Each row of a before or after table is a point. The points were changed in one or more steps. Then noise was added and the rows were shuffled. The steps act on columns, c1 being the first. Name the steps. A step turns or swaps two columns, mirrors them in a line or flattens them onto one, adds a multiple of one to another, or multiplies or shifts one. Angles are multiples of 10 degrees, from the lower column toward the higher: turns from -170 to 170, lines from 10 to 170 but not 90. Use the fewest steps. Two steps may share a column if one is a turn and the other turns, adds or multiplies; they go together, in the order done. Otherwise the lowest column goes first.

Before (14 x 2):
[[-4.0 -1.6]
 [ 5.5 -1.5]
 [ 5.0 -0.2]
 [ 4.9 -1.3]
 [ 4.4  1.5]
 [ 5.8  0.4]
 [-7.2 -3.4]
 [-1.3  1.0]
 [ 4.6 -1.7]
 [-5.1 -3.3]
 [-3.9 -1.8]
 [ 3.8 -0.7]
 [-6.3 -4.3]
 [ 5.4 -2.2]]
After:
[[-4.4 -2.2]
 [-5.2 -4.9]
 [-1.4  0.2]
 [ 4.8 -0.6]
 [-5.8 -6.5]
 [ 4.3  2.7]
 [ 4.8 -0.6]
 [-4.0 -3.0]
 [ 4.7  1.3]
 [ 3.5  1.0]
 [ 5.5  1.1]
 [ 5.4 -0.1]
 [ 6.1  2.4]
 [-7.2 -5.7]]
Steps: add 0.3 times c1 to c2

Before, 8 rows:
[[ 5.8  3.0  3.2  9.9]
 [ 2.4 -3.3  1.8  6.3]
 [ 3.7 -4.8 -4.0  9.3]
 [ 5.8 -2.7  2.5 -2.1]
 [-4.6  0.6  2.1 -4.3]
 [ 3.7 -0.5  1.5 -1.6]
 [ 8.6  7.0 -2.2  4.7]
 [ 3.3 -2.5 -3.1 -4.1]]
After (8 x 4):
[[ 8.5 -2.9 -0.3  0.7]
 [11.1  2.3 -0.8  0.6]
 [ 8.8 -3.6  0.9  0.4]
 [ 1.0  1.0  0.9  0.2]
 [10.3 -0.3  3.6  0.6]
 [13.6  2.3 -7.1  0.6]
 [ 7.9  1.3  1.4  0.3]
 [ 6.9  0.1  3.5 -0.3]]
Steps: shift c1 by 5.0; turn c2 and c3 by -50 degrees; multiply c2 by 0.7; multiply c4 by 0

Before (14 x 8):
[[ 5.8  0.2  4.5  3.9  3.8  0.5  8.0 -3.5]
 [-0.5 -1.5  0.6  3.4  3.3 -0.7 -2.1 -1.7]
 [ 4.6 -1.1 -0.8  1.7  3.7  9.4 -0.1 -1.5]
 [ 2.5  1.3 -3.4  0.7  4.2 -2.6  5.2 -3.2]
 [ 2.3  4.4 -3.7 -2.7 -1.6 -0.4  1.0  0.7]
 [ 2.0 -3.6  9.0 -0.2 -4.5  8.2 -2.9  5.4]
 [-1.0  3.1 -6.2  2.5 -0.3 -1.1  5.3 -0.4]
 [ 2.7  8.1 -1.0 -5.8 -1.7  1.8 -0.9 -3.1]
 [ 1.6  0.7  0.9  2.8 -1.5 -1.5  4.4 -4.6]
 [ 4.3 -2.9  1.5 -6.9 -6.6  0.1 -4.2  8.4]
 [ 1.7  2.5 -3.5 -1.6  2.0  0.1  4.9 -3.8]
 [-1.5 -5.6  1.5 -3.0 -1.6 12.0  2.0  3.4]
 [-1.0 -5.2  3.4  1.0  5.5  1.2  2.3 -4.6]
 [-0.3 11.2 -4.8 -2.4  5.7 -4.5  4.0 -0.6]]
After:
[[-1.8  2.0 -6.5  2.5 -0.2 -0.6 -5.1 -0.4]
 [ 2.6  2.0 -3.6 -1.9  1.0  0.7 -5.1 -4.3]
 [ 9.1  0.8  4.5  4.1  1.6  0.4 -7.9 -3.4]
 [ 7.2 -2.9  1.4 -6.9 -2.9  0.1  4.0  8.3]
 [-0.4  7.0 -4.4 -2.3  2.2 -4.3 -4.3 -0.3]
 [ 2.7 -0.8  1.3  2.9 -0.6 -1.5 -4.2 -4.9]
 [ 3.0  4.6  9.1 -0.5 -1.9  8.2  2.5  5.1]
 [-2.6  6.4  1.3 -3.1 -0.9 12.1 -1.8  3.4]
 [ 3.7 -1.7 -3.0  0.5  1.2 -2.1 -5.8 -3.3]
 [ 4.5  9.9 -1.2 -5.6 -0.4  1.7  0.8 -3.1]
 [-1.3 -4.1  3.4  0.8  1.9  1.2 -2.3 -4.6]
 [ 7.6  8.6 -0.8  1.8  1.5  9.4  0.3 -1.6]
 [-0.4 -2.1  0.5  3.7  1.9 -1.0  2.2 -1.5]
 [ 3.9  3.9 -3.8 -2.7 -0.9 -0.1 -0.8  0.7]]
Steps: multiply c1 by 1.6; add 1 times c6 to c2; multiply c5 by 0.4; multiply c7 by -1

Before, 10 rows:
[[-0.9 -5.3  1.1  0.1 -1.5  2.1  6.1  3.6  3.3  1.6  1.8]
 [-7.0 -5.9 -0.9 -5.7 -0.9  4.0  1.2 -2.9  0.4 -0.5  0.4]
 [-1.5  4.3  1.1  0.2 -0.5 -6.8 -3.8  2.2  1.4  3.1 -2.2]
 [-2.7 -2.2 -0.1 -0.9  0.9  5.3 -1.2 -1.8  3.3 -3.6  1.1]
 [ 0.8 -5.6  2.3 -2.2 -4.1  0.6  0.3  1.9 -1.1  0.8  5.2]
 [ 2.3  3.4  3.2  2.7 -1.7 -6.0  1.5  1.4 -3.9  2.3 -4.4]
 [-1.0  1.8  4.8  6.4 -1.0 -3.9 -0.8  2.9 -2.5  5.9  0.4]
 [-2.8 -2.5  1.6 -0.4 -1.5  2.2  1.5  6.6 -2.0 -0.8  2.2]
 [ 1.7 -2.1 -0.6  3.3  1.6 -6.2 -1.1  2.9 -3.4  3.8 -2.9]
 [-0.9  3.6  1.2  1.2  4.4 -6.1  1.5 -0.1 -1.6  1.5  0.6]]
After (10 x 11):
[[ -1.1   3.6  -2.9  -2.7  -9.9   2.5   5.2   2.7  -5.4   2.4  -2.7]
 [ -6.9  -0.2 -10.2  -5.2  -2.5   1.5  -1.8  -3.2  -6.4  -1.0   0.4]
 [ -2.7   3.3 -11.6   0.2   2.4   2.9  -1.6  -2.1  -2.6  -4.7  -0.4]
 [ -0.8  -2.9  14.2   5.9   0.4   2.2   2.7   3.0   1.4   7.9  -1.1]
 [  2.7  -3.7  17.0   1.5  -4.3  -0.2   2.4   2.6   3.9   2.6   3.8]
 [ -3.1  -1.7  -2.4  -0.6  -3.8   2.8   1.0   5.5  -2.7  -1.3  -4.4]
 [ -1.2   1.3  16.5   2.6   5.1  -1.8  -2.9   2.8   4.4   3.4   0.9]
 [  0.6  -0.8   1.2  -1.9  -4.4   2.0  -0.8   0.1  -5.9   1.1  -5.7]
 [  1.1  -3.4  12.0   3.1   3.3  -3.5   0.6   3.3  -1.8   4.6   2.0]
 [ -0.6  -1.9  15.0   0.4   2.9  -1.8   2.1  -0.4   3.6   2.2  -0.7]]
Steps: swap c2 and c9; turn c3 and c6 by 60 degrees; multiply c3 by 2.5; add -1.5 times c7 to c5; turn c4 and c7 by 30 degrees; mirror c8 and c11 in the line at 170 degrees; multiply c10 by 1.3

Before (12 x 14):
[[ 2.7  6.7  2.0 -6.0 -3.4  0.5  7.6  3.7 -1.8 -4.6 -1.7  1.3  0.3  4.6]
 [-2.0  4.0 -4.1  4.9 -4.1 -0.7  3.4 -4.5 -7.4 -5.4  1.1  2.7 -1.9 -3.0]
 [ 1.5 -5.0  4.4 -6.3  1.1 -2.3  5.2  5.7 -1.0 -3.9  2.2 -5.0 -4.1  3.4]
 [-1.7  1.2  0.8 -4.4  0.7 -7.4  2.8 -3.4 -4.6 -4.8 -3.7  2.0 -0.5  0.1]
 [-1.1 -0.1 -3.7  7.4 -3.8  5.2  2.8 -3.2  0.3  7.7  4.8  5.5  0.4  2.7]
 [-4.5  5.0  2.7 10.8  2.3 -4.0  1.6 -3.8 -7.7 -6.1  2.7  1.3 -0.5 -3.8]
 [ 3.6 -0.6 -1.5 -0.4  1.6 -0.8  3.8 -3.7  4.8  1.7  9.6 -1.0 -3.8  4.0]
 [ 4.4  2.8  0.8 -1.3 -7.0 -1.1  0.1 -2.3  3.5 -1.5  5.9 -1.7  3.4 -1.1]
 [ 1.1  1.7 -4.0 -3.3 -2.2 -7.0  8.6 -2.0  2.0 -2.6 -0.9 -0.1  5.9 -4.9]
 [ 6.8 -3.2  2.3 -0.1 -0.8 -4.4  4.3 -6.6 -0.1 -1.9  0.7 -2.9  0.7  0.4]
 [ 4.6  4.7 -3.5 -3.8  1.6 -1.6  2.6  2.3 -1.5  2.2  3.3 -3.2 -3.2  1.6]
 [-1.8 -0.2  4.6  1.7 -5.9 -6.9  8.0  3.5 -1.8 -0.7  2.3 -1.2 -2.9  2.4]]
After (12 x 14):
[[  8.0  -2.7  -0.7  -1.2   1.6  -0.7  -0.8   3.5  -1.9   0.1   6.3  -0.5
    3.9   2.0]
 [ -1.5   0.1  -1.1  -4.4  -0.5  -7.5   2.3  -5.0  -3.1  -6.0  -3.0   2.5
   -1.1  -0.3]
 [  4.7   2.6   0.1  -6.3   1.5   0.3   4.8  -1.5   3.6  -8.9  -1.9   4.1
    0.5 -10.4]
 [  3.0  -3.7  -2.2  -0.2   5.8  -3.9   0.7  -0.3  -6.2   1.2   0.6   0.7
    1.1  -2.3]
 [ -3.6  -1.1  -3.2  10.9  -2.8  -4.1   1.0  -7.5  -3.9  -6.4   2.4   1.7
   -0.4   5.3]
 [  4.9  -1.9  -3.7   1.7  -3.6  -7.4   4.2  -1.9   3.7   0.3   2.3   4.0
   -2.8  -7.5]
 [  3.2  -1.1   2.8   5.1  -3.8  -0.9   3.6  -7.1  -4.0  -6.3   2.0   2.5
   -1.6   9.3]
 [ -0.4  -7.4  -3.5  -6.6   1.7  -2.1   0.8  -1.6   5.5   1.6   2.1   0.6
   -4.5  -9.6]
 [ -0.6  -4.6   2.8  -0.5   3.9  -1.1   1.7   4.5  -4.0   5.6  10.1   1.5
   -4.2  -6.7]
 [  3.5   1.8   5.1   6.7  -1.9   5.5   5.0   0.3  -3.3   7.9   4.9   3.9
    0.4  -1.9]
 [  2.4   0.1   1.7  -3.2  -0.3  -7.5   5.4   2.1  -2.4  -4.1  -0.8   4.3
    6.2  11.9]
 [  0.2   3.0   3.4  -3.4   4.7  -1.7   0.5  -1.9   2.6   0.2   3.5  -0.6
   -2.9  -0.6]]
Steps: turn c1 and c5 by 70 degrees; add -0.7 times c11 to c2; turn c2 and c10 by -40 degrees; turn c3 and c14 by -160 degrees; multiply c14 by 2; flatten c7 and c12 onto the line at 40 degrees; swap c8 and c9

Before, 14 rows:
[[  7.3  -5.1  -0.7  -3.9  -4.7  -2.0   0.9  -2.5   3.8   3.7   6.4  -6.3
    1.2   1.2   2.9   3.2  -0.7   4.1  -1.7  -4.4]
 [  6.3   0.9   2.1  -0.3  -4.1   2.1  -2.3  -0.1   1.5   4.9   4.5  -5.8
    2.4  -6.9   0.6  -1.7   2.6   3.4   0.9   2.6]
 [ 10.5  -0.8   6.3  -2.0   0.2  -1.3   0.7  -3.2   0.5   3.6   2.4  -3.5
    0.1   0.5  -1.9   1.9   6.4  -1.6  -0.6  -3.1]
 [ -9.9  -1.4  -1.3   2.5   4.5   2.4  -2.0  -1.4   4.1   2.8  -1.4  -1.8
   -6.8   5.7  -3.6  -4.7  -6.8  -3.0   6.7   3.0]
 [  7.7  -3.7   4.6  -0.4  -6.8  -0.7   1.7  -0.6   0.6   6.2   5.3   3.8
   -3.1  -1.2   3.4  -1.7   2.0   3.6   2.5  -3.3]
 [ -6.9  -4.2  -3.8  -0.2   6.7   0.8  -2.3   5.0  -1.0   2.7  -1.4   2.6
    2.9   7.7  -3.7  -8.3  -5.6  -1.8   3.0   3.9]
 [  4.4   1.4   0.0  -0.8  -3.0   2.8  -5.6  -3.4  -4.0  -4.9  -1.3   1.8
    0.4   1.0  -0.8   1.0  -3.9   3.3   2.1  -5.9]
 [-10.3   1.2  -3.4   3.7   4.9  -0.5  -0.6   0.7   1.0  -0.7  -2.1  -1.0
   -0.8   4.2   3.7 -10.3  -2.0  -4.4   0.3  -1.6]
 [  8.8  -5.2   3.9  -4.5  -3.8   2.1  -1.9   1.5   2.2  -3.6   9.5  -2.5
   -1.5  -4.7   1.8   0.5   3.5  -3.2   0.8  -1.8]
 [ -9.1   0.2   4.1   2.0  -2.5   1.0   1.4   0.5   0.2  -1.2   0.4   0.3
    3.0   4.8  -3.0  -3.3  -5.6  -4.3  -0.9   2.8]
 [  6.4  -5.6   7.7  -3.1  -1.4   1.1  -1.2  -0.7   4.9   0.0   3.9  -2.0
   -2.1  -2.7  -0.2  -0.4   4.4   9.6  -3.8  -3.3]
 [ -6.0  -0.5   0.5   0.9   1.2  -1.0   0.5   0.8   3.7  -1.6  -2.3  -2.0
    2.9   4.9  -5.1 -11.7  -7.0  -1.9   8.2  -3.4]
 [  2.4  -3.6   3.2   1.3  -5.0  -4.2  -3.7   5.5  -3.5  -2.5  -3.9  -4.1
   -1.6  -0.7  -0.1   2.4  -0.7   1.1   3.1  -4.1]
 [  8.5   2.3   7.0  -3.7  -3.6  -3.0  -5.7   2.4   0.9   3.0   8.8  -4.3
   -3.3   0.5   1.0  -2.1  -0.6   1.7  -3.1  -2.4]]
After (14 x 20):
[[  8.4   4.5   7.2  -5.8  -3.5   3.5  -5.8   2.4   1.1   3.1   8.7   4.4
   -2.5   0.7   1.4  -2.3  -0.7   1.3  -2.7   1.6]
 [  7.4  -2.0   4.5  -2.0  -6.7   3.4   1.9  -0.5   0.8   6.1   5.2   0.2
    4.7   0.6   3.5  -1.8   2.2   3.3   3.1  -0.8]
 [  4.8   0.5  -0.1  -0.5  -2.8   3.4  -5.3  -3.6  -4.1  -5.0  -1.1  -1.1
    1.6  -1.8  -1.4   1.0  -3.8   3.2   1.7  -5.5]
 [-10.2   3.2  -1.4   2.8   4.2  -3.9  -2.5  -1.5   4.2   2.9  -1.2   4.6
    0.5  -7.5  -3.5  -5.0  -6.8  -3.0   4.8  -0.4]
 [  6.1  -5.6   7.5  -4.9  -1.3   2.3  -1.7  -0.9   5.5  -0.7   4.5   2.4
   -0.7   3.9  -0.5  -0.1   4.4   9.5  -2.2  -2.7]
 [ -6.6   3.9  -3.6   0.9   6.8  -3.7  -1.9   4.9  -1.2   2.3  -1.1  -2.7
    1.2  -8.3  -3.6  -7.9  -5.6  -2.2   0.4   1.5]
 [  8.6  -5.4   3.9  -5.7  -3.5   1.1  -1.7   1.5   2.1  -3.8   9.6   1.7
   -1.1   4.2   1.8   0.7   3.6  -3.2   2.5  -2.5]
 [ -9.1   3.7   3.7   0.8  -2.5  -2.7   1.2   0.7   0.1  -1.3   0.5  -2.3
   -1.1  -4.2  -2.8  -3.2  -5.8  -4.5  -2.1   0.2]
 [  7.1  -8.0  -0.7  -3.7  -4.7   4.6   0.9  -2.5   3.7   3.7   6.3   2.8
   -5.9  -0.7   2.9   3.0  -1.2   3.8  -2.1  -0.2]
 [ -5.9  11.5   0.3   0.7   1.2   3.6   0.2   0.8   3.8  -1.7  -2.0  -0.9
   -2.6  -7.1  -5.2 -11.4  -6.8  -1.8   6.1  -0.5]
 [ 10.5  -2.8   6.5  -3.9   0.3   3.5   0.8  -3.5   0.3   3.1   2.5   1.7
   -2.8  -0.6  -2.2   1.6   6.6  -1.7  -1.0  -0.1]
 [  2.3  -5.6   3.6   0.1  -5.1   5.8  -3.9   5.3  -3.8  -2.5  -3.9   3.0
   -3.1  -0.5  -0.3   2.2  -0.3   1.6   3.3   1.6]
 [-10.1  11.1  -3.4   4.8   4.7   1.5  -0.7   0.9   0.9  -0.6  -1.7   0.5
   -0.3  -4.3   3.5 -10.3  -1.9  -4.2  -1.4  -1.0]
 [  5.9   2.6   2.2  -0.4  -4.2  -3.6  -2.3   0.2   1.4   4.8   4.5   1.5
   -6.3   6.4   0.5  -1.7   2.3   3.5   3.5  -0.2]]
Steps: add -1 times c16 to c2; add -0.3 times c3 to c4; mirror c6 and c20 in the line at 120 degrees; multiply c13 by 0.7; turn c12 and c13 by 120 degrees; mirror c14 and c19 in the line at 100 degrees

Before:
[[  1.7   2.7   1.2   0.6   4.1  -9.6  -3.0  -2.5   1.6   5.5  -7.9  -1.3
   -0.3   0.1  -7.8  -1.1   7.0  -7.9   1.0   6.5  -2.9   2.2  -4.6   3.0
   -3.2  -3.6   2.4   5.0  -3.9   0.7  -1.3  -3.1]
 [  0.3  -7.1   2.2  -3.4   0.0  -0.2   3.9   1.9  -7.4  -2.4   0.6   4.5
   -4.2  -2.0  -0.2  -0.6  -6.5   7.1  -2.1  -5.6   3.3   2.4   1.2   1.7
   -3.0  -0.7   2.8  -0.2  -3.6   1.3  -0.8   3.8]
 [ -2.5  -0.3   7.8  -0.5  -2.4  -0.7   3.2  -1.3  -7.8  -1.0   1.0  -2.0
   -9.1   0.6  -0.8  -2.2  -4.4   4.9   1.9  -1.3   5.3  -4.9   4.6   0.5
   -5.6   4.6  -0.9  -1.3   2.2   3.5   2.7   0.8]
 [  2.6  -6.6   5.7   2.8  -4.9   0.3   6.8   4.8  -1.0  -0.6  -0.5  -2.7
   -3.2   4.3   0.0   1.7  -4.4   0.6  -1.3  -2.6   2.0  -1.9  -2.6   2.4
    0.1  -0.3   0.1  -0.5   3.2  -0.7   0.1   6.7]
 [  4.8   3.6  -3.4   0.7  -1.3  -4.8  -3.6  -9.1   4.1   5.2  -2.8  -4.2
   -0.1   4.3  -6.1  -1.5   3.8   1.7   1.0   1.2  -2.1   2.4  -7.0   2.6
   -5.2 -10.0   0.0   5.5   2.2   0.2  -3.7  -3.7]
 [  0.0  -6.4  -0.3   1.2  -1.1  -2.1   6.0   7.1  -5.0  -1.7  -0.6   0.6
   -6.9  -7.0  -1.3  -5.2  -4.3   7.8  -1.9  -0.7   4.2  -8.9   2.6  -3.0
   -4.8  -0.4  -2.0  -0.4   4.2   4.7   1.8   4.0]
 [  1.9   3.9  -4.8   3.1   0.4  -4.1  -0.4 -11.6   0.0   5.0  -7.9   2.0
   -3.1  -0.8  -7.0  -3.6   0.7  -8.5   0.6   0.4   2.4   0.1  -2.9   4.8
    2.2  -9.1   5.7   2.1   3.4  -2.1  -4.6  -0.8]
 [ -1.7   6.5  -3.4   3.1   6.4  -4.8   1.8  -5.1  -0.5   0.2  -7.6  -3.9
   -3.0   3.0  -7.1   0.9   4.8  -0.1   4.0   3.1  -3.6   1.3  -4.1   5.7
   -0.4 -10.2   5.8   0.8   1.8  -2.2  -8.7  -0.1]
 [  2.3  -4.1   0.8  -7.4  -0.1  -0.8   4.0   1.6  -5.6  -2.4   4.2  -5.5
   -4.7  -1.6  -0.7  -3.3  -0.7   1.9  -2.6  -1.2   6.3  -4.7   5.1  -4.9
   -2.0   0.2   2.3  -6.1   0.4   3.0   0.3   6.1]
 [  1.8  -3.9   3.7  -2.6   0.4  -1.5   3.7   2.1   0.2  -0.6  -3.2  -2.8
   -6.8  -4.9   1.5   1.9  -5.4   7.2  -6.9  -3.0   3.5  -5.5   9.4  -2.8
   -3.8   5.1   2.5  -1.6   2.2  -1.4  -0.3   1.1]
 [ -6.9  -3.7   1.5   0.3  -1.9   0.1   2.4   2.1  -4.3  -3.5   4.6   0.9
  -12.0  -5.5  -2.3  -1.4   0.2   2.0  -7.2  -6.7   0.6  -3.3   4.2  -5.7
   -3.9  -1.4   1.0  -7.2   3.2  -2.5   2.1   0.1]
 [  2.9  -2.2  -1.5  -1.7   0.1  -7.6  -1.6  -9.0   1.2   0.7  -9.8  -4.2
   -5.8  -1.6   1.2   2.4   4.4  -4.1   3.7   7.2  -1.9  -4.1  -7.8   3.2
   -3.1  -6.8   1.0   0.0  -4.0   1.5  -3.2  -7.1]
 [ -3.8   4.1  -3.4  -2.7   7.9  -2.2   0.4  -3.8   4.3  -3.6  -6.8  -0.2
   -9.7  -0.8  -8.3  -9.3   0.7  -2.4   0.5  -5.5   3.8   5.5   0.5   0.0
    5.2  -8.7  -4.8  -4.9   5.2  -5.8  -1.8  -4.6]
 [  0.8  -1.6  -1.7   4.1  -3.9   0.2   6.1  -1.5  -6.1   2.3  -0.6  -3.7
    1.1  -1.0  -3.0   1.8  -0.2   6.2   1.4   2.6   4.3   1.3  -1.4   1.3
    3.5  -1.2   0.3   3.3  -1.9  -6.3   3.1   2.3]]
After, 14 rows:
[[  1.6   2.3  -6.3   0.5   4.3  -9.7  -3.0  -2.7   1.4  -1.5  -7.7  -1.2
   -0.6  -2.2  -7.4  -0.9   6.8  -5.0   1.1   6.4  -1.3   2.3  -4.7   2.7
   -3.3   5.9   2.5   1.1  -3.8  -1.2   0.3  -2.7]
 [  0.7  -1.8   4.3   4.1  -3.8   0.5   6.1  -1.4  -6.2  -1.3  -0.4  -4.0
    1.1  -2.2  -2.8   1.8  -0.2   4.6   1.1   2.5  -0.7   1.2  -1.2   2.2
    3.6   2.1   0.7   1.4  -2.0  -0.4   0.6   2.6]
 [  3.1  -2.3  -4.5  -1.8   0.4  -8.0  -1.4  -9.1   0.9   1.8  -9.7  -4.8
   -5.5  -1.3   1.1   2.3   4.4  -0.8   3.6   7.0  -0.6  -4.3  -7.8   2.6
   -3.0   6.3   1.4   0.5  -4.3  -0.4   0.5  -7.0]
 [  2.0   3.9  -9.6   3.1   0.4  -3.8  -0.6 -11.9   0.0   0.2  -7.7   2.2
   -2.8  -1.9  -6.3  -3.8   0.7  -0.1   0.8   0.2   0.0  -0.1  -2.7   4.2
    2.1  10.7   6.0   0.4   3.1   0.5   0.8  -0.8]
 [  0.2  -7.1   7.4  -3.2  -0.2   0.0   3.9   1.9  -7.5   1.8   0.9   4.8
   -4.3  -1.2  -0.1  -0.7  -6.7   1.8  -2.3  -5.4   2.8   2.0   1.0   1.7
   -2.7  -0.8   2.8   1.2  -3.2   2.0   0.2   4.0]
 [ -3.9   3.9  -4.2  -2.7   7.9  -2.0   0.1  -3.4   4.4   5.7  -6.8  -0.7
   -9.6   1.6  -8.4  -9.3   0.7   1.8   0.4  -5.4  -0.7   5.3   0.5  -0.2
    5.2   5.9  -4.9  -1.0   5.2  -0.6   0.2  -4.7]
 [ -0.3  -6.4   6.5   1.0  -1.2  -2.2   5.8   7.0  -5.0   1.2  -0.7   0.8
   -7.3  -5.6  -1.3  -5.3  -4.4   4.3  -2.1  -0.9   4.7  -8.9   2.2  -2.6
   -4.7  -0.4  -1.6   3.2   4.4   4.2  -0.5   4.1]
 [ -1.7   6.6  -1.7   2.9   6.2  -4.7   2.1  -5.3  -0.3   3.6  -7.7  -3.4
   -3.1   1.8  -7.2   0.8   4.8   2.7   4.2   2.7  -2.8   1.4  -4.3   3.9
    0.0   9.3   5.6  -1.3   2.1  -2.8   0.3   0.1]
 [ -6.8  -4.1   2.4   0.7  -1.8   0.3   2.5   2.3  -4.5   2.9   4.9   1.1
  -11.8  -1.2  -2.3  -1.3   0.2  -0.5  -7.2  -6.8  -0.3  -3.4   4.1  -5.6
   -3.9  -0.6   1.0   0.5   3.4  -0.5  -1.0  -0.1]
 [  4.8   3.9   0.0   0.3  -1.2  -4.4  -3.4  -8.8   4.1   0.5  -2.8  -4.4
   -0.3   0.7  -6.4  -1.7   3.8   4.0   1.0   1.3  -0.9   2.3  -7.3   1.7
   -5.4  11.3   0.1  -0.5   2.6  -0.8   0.5  -3.8]
 [ -2.2   0.0   8.0  -0.6  -2.4  -0.7   3.1  -1.0  -7.7  -0.8   1.5  -2.3
   -9.3   1.1  -0.6  -2.1  -4.8  -4.2   1.8  -1.2   4.8  -5.3   4.4   1.1
   -5.8  -4.3  -1.1  -0.6   2.3   4.2   0.2   0.8]
 [  2.9  -6.6   3.6   3.2  -4.6   0.3   7.2   4.5  -1.0   0.4  -0.5  -2.7
   -3.1   3.4  -0.1   1.9  -4.6  -4.5  -1.2  -2.8   0.7  -2.0  -2.4   2.3
    0.4   0.1   0.1  -2.0   3.6   0.5   0.6   6.4]
 [  1.4  -3.9   7.9  -3.0   0.6  -1.3   3.7   2.0   0.2  -1.2  -3.2  -2.7
   -6.7  -2.7   1.6   2.1  -5.4   0.2  -6.7  -2.9   1.3  -5.7   9.7  -3.2
   -3.9  -4.9   2.4   1.6   2.1   1.2  -0.4   1.1]
 [  2.7  -4.1   1.7  -7.6  -0.2  -1.0   4.2   1.5  -5.5   1.2   4.5  -5.2
   -4.9   1.3  -0.8  -3.1  -0.6   0.0  -2.3  -1.5   5.2  -4.8   5.1  -4.6
   -2.2  -1.0   2.4  -0.6   0.2   4.5  -1.0   6.2]]
Steps: turn c3 and c18 by -60 degrees; turn c10 and c26 by 150 degrees; multiply c10 by 0.7; flatten c14 and c28 onto the line at 150 degrees; flatten c21 and c30 onto the line at 40 degrees; flatten c24 and c31 onto the line at 10 degrees
